Each row is a point. Two turns around zero, p and q, are shown by what they do to some points. Write where each new point lands after one turn and then the other. Backwards means that the second turn is done in reverse. Each puzzle has new turns, and all numbers are rounded.
In the rows, zero is written as 128.

Turn p:
[ 97 166 176] => [ 92 185 140]
[152 109 131] => [138 107 148]
[ 91 129 103] => [112 127  86]
[183  83 145] => [146  82 182]
[118 153  85] => [151 138  84]
Turn q:
[156 110 163] => [121  95 163]
[ 90 135 132] => [104 158 121]
[101 186 111] => [150 190 122]
[165  81 106] => [136  69 106]
Where do these land?
q, then p: [109 110 128] => [115 127 105]
q, then p: [111  84 153] => [ 81 117 106]
q, then p backwards: [ 81 179 130] => [113 190 156]
q, then p: [165 108 146] => [107  98 156]
p, then q: [174 160  84] => [185  87 142]

Turn p:
[128  92 110 137] => [111 111 112 158]
[121 128 108 118] => [119 138 109 128]
[108 123 100 147] => [113 150 120 156]
[123 139 225 124] => [130  96 207  80]
[154 147 115 138] => [161 136 118 134]
[133 140 109 104] => [132 138 101 111]
Turn q:
[112 109 125 136] => [117 105 123 130]
[120 134  97 181] => [115 125  69 143]
[123 143 140  71] => [121 148 177 100]
[150 114 108 156] => [150 117  93 130]
[134 140 170  96] => [135 145 178 138]
Where do these land?
q, then p: [106 150 115  86] => [108 141 139  81]
p, then q: [151  81 161  98] => [133  64 144 108]
q, then p backwards: [116 136  94 157] => [125 114  94  99]
p, then q: [ 96 154 119 170] => [116 168 125 170]
q, then p: [163 119 150 113] => [162 101 138 121]
p, then q backwards: [136 128 129 144] => [137 125 143 132]

Turn p:
[109  92  97  92 104 145] => [105  93  79 130 104 138]
[ 85 100 133 142  92 110] => [121  99 135 148  79 101]
[171 182  71 167 150 120] => [150 173 123 187 190 141]
[127 153 162  81 110 137] => [107 164 118  85 102 134]
[ 87 102 163 112 108 180] => [121  98 135  96  69 166]
[175 130  89 163 170 102] => [154 127 129 159 202 114]
[ 84 130 180 100 147 125] => [ 86 124 168  85 104 128]
[187 135 128 167 142 104] => [179 146 136 136 174 103]
Turn q:
[161 122 126 121 133 138] => [152 110 142 120 139 127]
[157 209 149 136 168 140] => [156 146 138 195 191 127]
[ 82  69 119 119 151 123] => [ 78  91  99 102 105 150]
[100 152 147  48 147 104] => [104 163 100  95 191 165]
[141 106 137 181  66 154] => [141 136 179 133  59 109]
[142  91 134 164  88  90] => [113 125 151 102  92  72]
[113 147  84 126 143 146] => [151 125  86 147 120 145]
Where do these land?
p, then q: [ 70 181 136  86 156  95] => [ 64 186 105 158 125 160]
q, then p: [157  78 109 167 143 145] => [157  84 106 112 104  88]
p, then q: [144 112 157  77 140 160] => [147 131 107  90 141 180]
p, then q: [179  95 191 177 149 112] => [134 102 173  85 203 103]
p, then q: [159 150  99 133 131  74] => [117 123  93 163 156  85]
q, then p: [122 100 129 128 112 144] => [130 127 113 113  99 131]
q, then p: [ 67 157 109 100  86 132] => [112 184 105 164 115 173]
q, then p: [126 150  95 156 108 162] => [178 151 111 149 120 123]

Turn p:
[103 124 154  88 115 127 139 159] => [ 93 132 144 103 150  97 131 152]
[ 83 164 180  86 142 104  84  68] => [ 58 155 155 157 148 106 126  50]
[124 125 142 119 136 170 167 113] => [ 96 106 149 125 118 163 119 150]
[163 129 121  89 131 100 132 128] => [138 153 133  80 139 137 133 108]
[123 158 159 121 153 148  55 111] => [123 139 163 166 130 100  78  78]
[140 130  59 199  67 181 149 139] => [169 109  86 150  33 138 133 189]
[141 139 157 136 144  87 155 147] => [144 138 153 125 166 136 169 133]
[162  60  85 204  99 130 122 132] => [200  63  69 129  95 130 142 138]
[113 122  95 111 164 105 150 155] => [130 156  98 116 171 146 122 154]
Turn q:
[121 120 148 126 120 176  94 110] => [130  97 139 159 127 165  98 120]
[112 142 111 126  79  96 108 131] => [108 139  79 125 104 110 101 131]
[114 123  96  85 140 150 169 106] => [100 132 153  92 114 167 150 159]
[176 154 163 132 141 109  91 123] => [184 150 131 131 137 119  95  93]
[117 155  98 143 112 146 208 114] => [ 83 140 149 112  76 130 187 116]
[ 94 155  93 147 132 117 118 105] => [ 82 163 109 136 136 141 127 113]
[136 117 209 129 149  96  82 106] => [161 127 164 142 166  93  55 111]
[139  32  99 137 120 113  81 136] => [128  57  75 102 192 125 115 136]
[142 155 136 126 158 148 202 220] => [174 147 154 154  99 100 222 173]
Where do these land?
p, then q backwards: [198  83 167 101 119 180 137 120] => [169  75 159  88 107 152 156  70]
q, then p: [105 121 142  99 124 134 173 143] => [123 122 145 113 146  92 154 160]
q, then p: [139 125 150 126  98 132 100 164] => [178 118 105 117 114 119 132 121]
p, then q: [120 191 145 158  86 101 109 101] => [ 96 143 144 123  78  81 132  78]
q, then p backwards: [150  67 132 189 147 148  69 128] => [117  61 158 162 187  97 101 108]
p, then q: [ 95 106 100 130  93 132 109 118] => [ 92 131  81 107 130 122 132 135]
p, then q: [153  89  93 108 119  52 145 134] => [134 161 143  61 117 174 163 153]
q, then p: [121 144 111  78 207 152 143 139] => [130 137 207 134 140 145 105 182]
q, then p: [ 58 146 144 136 125 104 138 103] => [105 148 123 185 149  84 145 127]
q, then p backwards: [141 209  95 154 163 145 158 129] => [141 204 116 133 118  73 145  89]
